Each row is a point. Examples show where two turns around zero, p and q, send a point. Write where each new point lands after one turn and then the other. Backwards means that the second turn is done in reverse. Each puzzle has new turns, and all numbers are rounded.

Turn p:
[32 10] => [-11 -32]
[-48  10] => [37 32]
[34  7] => [-15 -31]
[-13 -32] => [-18  30]
[-6  4] => [7 2]
Turn q:
[35 44] => [36 43]
[-14  -6] => [-14  -6]
[ 0 20] => [ 0 20]
[-22 -26] => [-22 -26]
[  1 -32] => [  1 -32]
Where do these land?
q, then p: [ 11 -34] => [-34  12]
p, then q: [11 12] => [  3 -16]
q, then p: [-19 -19] => [-3 27]
p, then q: [-36   5] => [26 25]
p, then q: [34 36] => [  8 -49]

Turn p:
[ -5  -3  19 -33] => [ 29  -8 -24  -5]
[ 26 -23   1  38] => [-5  9 39 33]
[  1  23  -3 -13] => [-11  -7 -23  -3]
[ -1 -13  21  30] => [ 7 30 18 15]
[-20  17 -38 -23] => [-20 -26 -11 -38]
Turn q:
[  6 -15   5  47] => [ 4 -1 31 39]
[-11   4 -30 -17] => [-20 -19  -3 -24]
[  0  48   3 -20] => [  4 -16 -49  -3]
[-13 -23  26 -22] => [ -2  40   0 -15]
[ 19 -13  -4  12] => [15 -5 20  4]
Where do these land?
p, then q: [-23 -14  16  20] => [ 18  -4 -32   5]
p, then q: [-29 -11 -23  -8] => [  7  20 -12 -31]
q, then p: [ 10 -20 -25 -25] => [ 32 -17 -21  -2]
p, then q: [ 13  13  18 -21] => [ -2 -25  21  -1]
q, then p: [29 32 15 35] => [-18   3  44  33]

Turn p:
[-20  -6  13  -9   0   5  12  18] => [-14   0   0  11   5   7 -19 -21]
[ 14  11 -13  33  -9 -20 -19 -10] => [  7 -14 -11  -2   2   8  30  34]
[-11  -2  26 -25   3  14 -11   4] => [  3   5   0  23 -11 -14  -8 -29]
[ -4 -14  17  -3   8  12  19  -8] => [-11  12  11   4  15 -18 -12  -8]
[ 21  22 -22  17 -10   1  -2  -6] => [  0  -7  11 -17 -15   9  21  25]
[  2 -13  -6  -2  14  17 -23  14] => [  3 -20 -16  -6 -14 -19 -11  -7]
[ 34   8 -17  13  -6 -30   8  -3] => [ 23  -7  15 -13  10  19   9  35]
[ -3  -5 -14  -7 -16 -15  15 -19] => [ 4 29 -1 -7  6 14 -1 14]
[-20   6   4 -11  18   0   4  -2] => [ -2   5  -4  -5   9   0   3 -28]
[-14  -7  11  -8  -2  16  -3  14] => [-12  -3  -5  12  -8  -5 -15 -16]
Turn q:
[ -9   7  -8 -11 -19  -4  13  -2] => [ -8   1  -5  19  -5  -4 -18   5]
[21 22 -7  6 14 -8 -4 10] => [-16  11   5 -14   7  26   2  -3]
[ 12 -16 -10  -2   3  -1  10  12] => [ 8 14 -9  3 18  0 -1 -9]
[ -6 -31  16 -17  18   7  11 -14] => [ 21 -12   7  -5   7 -29  -3 -25]
[  0  15  27  10  -8 -26   0  -2] => [-16 -25 -11   4 -17  18   7 -12]
[ -8 -44 -16   6 -26  10   1  12] => [ 31  10 -25  24  16 -20   8  16]
[-12  17   5  10  15  -3  -5  19] => [-25   7   3  -7  -6   0  21  -1]
[ -7  -4 -14 -21   2   8 -22 -20] => [  8 -13  25  -2  12 -11 -12  21]
[ 13  18  24   1 -12  11  -1 -10] => [  8  -5  12   4 -28  19  -3  -7]
[ -5  15 -17  17  13   6  -3  -7] => [-10  10  -1 -24  -5   0  -2  16]
Where do these land?
q, then p: [  0 -15   5 -10   3  -9  14 -14] => [ 18   5 -14  -4   5 -11   4  10]
q, then p backwards: [-14  19  16   6  -9   6  10 -15] => [  5   4  -8  -8 -13  25 -13  13]
q, then p: [-11   0   1  -1  47   9   6 -10] => [ 29  28   2  14   9   9   1 -23]
q, then p: [ 10  -2 -16  11  -3   6   7   3] => [  4  -9   6 -11 -15   6   7  -6]
q, then p: [-17 -16  -2  15  48  -9   5  11] => [ 22  32   3 -18  22  18  -3 -26]
q, then p: [  7   7  -7  -2   1 -14 -19  -3] => [ -8  -7  -3  -1   1 -13 -15 -14]
p, then q backwards: [  0 -16 -16  -2 -23  -5  -2   7] => [  5  13 -16  13 -19   0   6 -11]
p, then q backwards: [  5  25  -6 -18 -22   6   0  23] => [ 15  29  26   0 -14   8  -1  -9]
q, then p backwards: [  7 -15   0  -6 -21   5 -28  -1] => [ 23   5  12   8  -6 -27  -8   2]
p, then q backwards: [ 15  12  25   6 -21   5   9  -2] => [ -9  14   4 -22 -14  12 -17  13]

Turn p:
[  3   1   1  -7  -6  -5  -7   8 -28  -4   4] => [  0  13  11  -9   3 -12   3   9   2 -12  17]
[ 6 -6 13 -5  9  2 -8  4  5 -6 -9] => [  4 -16  -7   2   9   4   6   2   1  -9   6]
[  7  -8  -3 -10  -8 -27  25   0   5  -5   5] => [ 26   0  12  -6  -5 -11  -8 -22  10   7  -2]
[ -9 -14  -2  -4  -1   3 -11   5   2   0  -7] => [ -4 -10   8  -6   5   2   1   4  -9 -10  -7]
[  9  -4  35  48  -8   8  16 -15   8  -1 -21] => [  3 -25 -30  19  10 -13 -36  24   4  26   2]
[-8 18 -1 -9  6 -1 -2 11  6  1  4] => [-12  -1  -1  -3 -11   1  17  -9   6   2   4]
[  4   2 -12  -3  -7   9   5  10   2  19  -1] => [-14   8  10  -5   7  11  -6  -5  11   4  -7]
[ -1  19  -9  -7  -1   3  -9  -5  -1  -6 -15] => [ -5   0  -2   0 -21  12   3   8   7 -10   5]
[-19   6  10  -6  -2   8  23  -9 -21  -8   3] => [ -8  11  -8  10 -10 -29 -11  -9  -1 -14   3]
[ -3  -7 -10  26   0   3 -11   7   7  10   8] => [ -9   0   9   2  10   6   2  14 -12  22 -10]
[  6  -6  -8 -11  -8   6 -11   4   9  -4  13] => [  0   3   7  -8   4  16   3 -11 -14  -2   6]
[ 0 -4 -9 -3 26  7  1 -2  2 -9  8] => [ 4  4  1 22  3  4 17 -6 -6 -7 -5]
[  4   4  -5  -8   2 -16 -11 -19   3  14   7] => [ 14  14 -10 -17  -5   7   9   3   1   2 -13]
Turn q:
[-10  11  14  -4  -8 -14  -6 -15   0   0   3] => [ -4   4  13  17  -7  -7 -11  -7  -6   8  -8]
[ -6  -6  -1  11   4  -9  18  16  -6 -12  15] => [  8   9  -1  -1 -12 -10   6  13   6   3  25]
[  7  -9  -9  -4 -19  16 -11  11 -11 -11   9] => [-21   3  -3  -8  -9  17  20   7   8   3  -1]
[  5 -15  11   4   9  -9 -14   5  16 -13 -21] => [ -5  -1 -20 -10   9  -6  -8 -24  -6  16   8]
[ 11   8   8  -2  -3 -12 -14 -13   5   9  -5] => [ -1  -3   6  12  10   3  -2 -12 -16   8 -11]
[ -7  -2 -17   2   5   8  18  17 -11  16 -18] => [ 10 -11 -11 -21   1  -2  -7  28  -2 -12  -1]
[16 -9 13  8  0  1 -1 14  1 -8  6] => [-2 -6 -6 -2 -1 -5 20 -7  0 11 14]
[ 13   8  16 -13  -2  17   9 -20 -10  -9  11] => [  5   4  17   1 -12  -7  22 -15   8  -7 -20]
[-10   9 -17  10 -15  21  16  -3   0  14   9] => [  5  -5   6   6   3   6   1  28  25  -9 -11]
[  5   5   1 -13  11 -10   0   1  13 -14  -7] => [  2   8   9 -13   7  -3  -8 -18  -5   4   7]
[-3  2  9 -8  6  7 -8 -2  3 10  5] => [ -6 -11   4   6   0  -1  -1  -9  -1 -12  -2]
[-11  15 -16  18  14 -11  -7   7 -13   0 -10] => [ 20  -5  -6  -1 -10  19 -20  10 -10   5   9]
[ -9 -17 -11  -9  -1  -4   2 -18  13  19   2] => [ -9  13  -7  12  20  -6 -11   5   0 -18  -9]
Where do these land?
p, then q: [ -6  -8   2  10 -11 -10   4  11  -7  15   3] => [ -6  -8   4   2   4 -10 -12  -7 -19  -6   5]
p, then q: [-14   0   4 -10  -8   8  -5   2   2  18 -11] => [-14   7  -2 -13  -5  -2 -20  -6   3  -5  -2]
q, then p: [ 16 -13 -19 -11   1   9   2 -14  16  -6  -7] => [ -1  -1 -11  19 -17  10  14  -7  13 -14  -5]
q, then p backwards: [-11  10 -12  17  -1 -18  -7   2  -8  10   6] => [ 13  -1  -8  21  -4   9  -4 -10   0 -17  -6]
p, then q: [ 17   4   1  10  14   2   9  18  -5 -16  -6] => [ 9 -5 -8 20  8 -7 12 -1 12  2 18]
q, then p backwards: [-13   7  11  -7  10  -3   4  -9  13  -1  -4] => [ -3 -10   2  -5  -9  -1  23   2  -5  -3  -3]
p, then q: [  8 -10   7 -14  -6  -9   8 -15   9 -18 -11] => [ -7  15  -8  -1   7  14  22 -12  -3   8  -7]
p, then q backwards: [ -5  -9   7 -16 -11   0   8  14  12   1  17] => [ 12   2  14 -15  12  -2 -10   3  14 -10 -10]
q, then p: [ 15   3   1  10 -15  18  -4  14   3 -12  -5] => [ -8  -2   0  -1  10   4  -9 -22   7  -4 -22]
p, then q: [ 10   1  11  20  -2 -14  -9 -15  -7  20   0] => [ -1 -13   8 -17  19  10  -3   9 -16  -8  13]
p, then q backwards: [ 16  15 -10 -16  16   0   2 -17  -9  -2  -5] => [ -4  -9 -15  11  11  12   4 -15  -9 -10  19]
p, then q backwards: [-17  11  10  20   6   4   8   2 -18  -2  11] => [ -7 -20  17   1 -17 -18  11   1   0   2   5]
p, then q: [-16 -10 -11 -13   6  13 -20   6  -1  -9  12] => [ 10   6   1  -8 -33 -12   2   3   5  -1  -7]

Turn p:
[  7   7   6 -24  18 -20   2  21 -17  -3  29  -4] => [-12  26  17   4 -10 -12 -18 -22   2  -8 -25  12]
[ -2   2  -8   8   3  12 -14 -11  -5 -29   7  -5] => [ 3 22  4 12  4  6  8 -4 -5  9 25 -6]
[  2 -25  24   4   3 -10  -7 -12  -9 -12 -21   6] => [ -1 -12  27   4  -9  -3   4  20   7  -9  22  13]
[-28 -19   0 -10   3   7  23   6  30  -7  -5 -16] => [ 16  -9   4 -12 -16  23  -3   8  -2  39 -11   9]
[ 35  31   4  -3 -17 -26  -1  13  -7  11   5 -14] => [ -9  10 -23  23  -1   1  -3  -4  11 -39 -27   8]
[ -1  30   3  -3   6  15 -13   9  40  -9   6  10] => [  7  27 -21 -22  26  13   8   2  22  12  -5   7]
[ -3   5  16   8  -3 -31  -1 -21  -5   1 -11   8] => [ 18 -11   7  13  -7 -19   5   8  23 -16   5   4]
[ 13   8  13  26  28  22 -26   5   1  14  13  -8] => [ -5   8  14  -9  39   4  29 -16 -14 -13  -2   8]
[-21  -2 -17  25 -11 -12  -7  -4 -17   3 -41   4] => [ 15 -14  -7   8 -10 -25  17  37 -18  -4  10 -18]
[-24 -14 -11   5 -11  23  -3  16   9 -10  -1   7] => [-10   1  -3  -6   8   4  -1  17 -12  36   5 -10]
[ 11 -13 -24  -7  -2  -5 -21  -1  -1   4  19   3] => [  0   7  -6   9  17  -8 -27 -10 -18  -2   9   6]
[ 23   9  -3   6 -47  -7  45 -24 -14  30  11  12] => [-18 -50 -35  24 -16  -2  -9 -25  23 -16  -6 -22]
[-13 -19  -8 -15  21  -4  32   3   4 -14 -26  11] => [  6  -6   4 -28 -42  -6  -2   8  -4  18   9  11]
[  0  -1   3 -18  10  35  -9   0 -10  21  15 -14] => [ -9   1  18 -17  17  22  -9 -19 -17  -5  -9 -20]
Turn q:
[-10   3  11  16 -18   7  27 -13  -2 -23  -3  14] => [-12  11   0 -12  -1 -19  -8  19  -6  -8 -32  13]
[-31 -17  -1 -18  23  10  -2 -15  18   0 -22   6] => [ 12 -24 -17  25 -29  -2 -11   3 -18 -13 -10 -10]
[ 13  -4  -9   6  18  22  -9   6  22 -10 -34  18] => [ 30 -18  15  15  -4   9 -12  35  -3 -10   2   4]
[  3  -4   7  -4 -21  16 -22 -18 -21  10  15  16] => [-22   3   0 -25   2  12 -27   2 -11  13   7 -18]
[ -8  20 -18  16  -1 -21   6 -20  -9   8 -17  -7] => [ 12 -13 -18 -13  25 -16  20   0  -3  -1 -13 -13]
[  5  27 -16  12  17   7   6   3   7  -6   2 -11] => [  8 -12 -10  -7  10   2  16  11  17 -16   8  17]
[ 21 -13 -14  -9   7  -3  20  -7  21 -30  16 -28] => [-19 -10  30   8 -17  -5  31  -3  17 -27  -3   7]
[ -3 -21   1 -38  22 -36  26  25  -4  -8  23  -3] => [-22  13   3  45 -18 -31  18 -25   9   8  21   7]
[ -9   2  -6  20 -28  14  20  18  -2  15   5  19] => [ -4  13   0 -12  17   2  -7   5 -29  12  -7  34]
[-25 -19   4  10  22 -14 -21  31 -22  20  -3   0] => [ 18  -2 -14  28  18   1 -28 -36   3  16   9   3]
[  4  17   3   7 -32   5 -21   8 -12  -7   2  -9] => [  0   3   5 -31   5  14  -3  -1  15  26  -8   3]
[ 21  10  15   3   5 -16 -23  -3  24  14   2   7] => [  8  19  -2  11   8  29  12  13   6   1   8 -23]
[ 20  -1  21 -20 -14  10  -9 -16 -20  17  13 -21] => [ -8  17   8 -33 -17   5  -4 -19   1  -1  20 -23]
Where do these land?
p, then q: [-10  -8  12 -12  17   3  -9   5  -2  21  26 -13] => [ 20   8  -8  -2 -12  -5 -19   6   5 -12   0 -30]
q, then p: [-16 -11  -5   4   8 -40   7 -10 -10  11 -10  11] => [ 26  -8   1  14 -15 -14  21  -8 -22 -16  -3   8]
p, then q: [-16 -17  30  -1 -24 -20  -2  14  21  21  22  19] => [ 32   2  -1  46   4  24 -11   0 -16  -2  -5 -15]
p, then q: [-10  -6 -10   6  -5 -23 -14 -13 -13  -4 -25  -3] => [-6 17 23  2 19 -1  4 -8 22 12  1  9]
q, then p: [ -6  26 -36 -16 -14  20  11   8  22 -27 -11 -31] => [-31 -38 -11 -15 -24   1 -31  12  15  22   6  14]
p, then q: [ -1 -28  10   5   2   1  17  -7 -19 -21  -9   7] => [-22  26  -2  -4   0   9  -8 -17 -14  10 -15   7]
p, then q: [  8   8   4 -13  -4   0  10  10 -11  30  -2   5] => [ 10 -20   7   7 -18  -8  -2  -4   4   9 -18 -11]
p, then q: [ 18  -5   6  -4  27  -9 -10  35   2  10   1   4] => [  5   1 -21  14  -8 -25 -13  23   3  23  -2  -9]
p, then q: [  2   4  13  17  37  11  11 -17  -1   7 -22   3] => [-24  21  14   1 -27 -27  10   5  -8  -8   5   1]
q, then p: [ 46  23 -16 -11 -15  10   3 -13  15 -48   1 -31] => [-17 -12   4 -16 -23  33 -17  19  40  34 -27  25]
p, then q: [  1  -5 -14  32 -16   9   1  -7  -3   7   5  -4] => [ -5  -9   5   3  21 -14  -4 -21  -8 -20   1   7]
q, then p: [-19 -20  34  -6  -3   0 -23   7  -6  19  -2  15] => [ 10   6  -7  12  32   7   9   2 -16 -27   5 -27]
q, then p: [ 10  12 -31 -14 -12  28  -4 -13  19 -19  12   7] => [-30  -9  17  -9  -6   2 -19  16  -3  36 -12  -3]
q, then p: [ -8  26   4  14   4   9   2   2 -14  -6  14  11] => [  9  19 -11 -20   7 -14 -15   2  -7  10  -1   4]
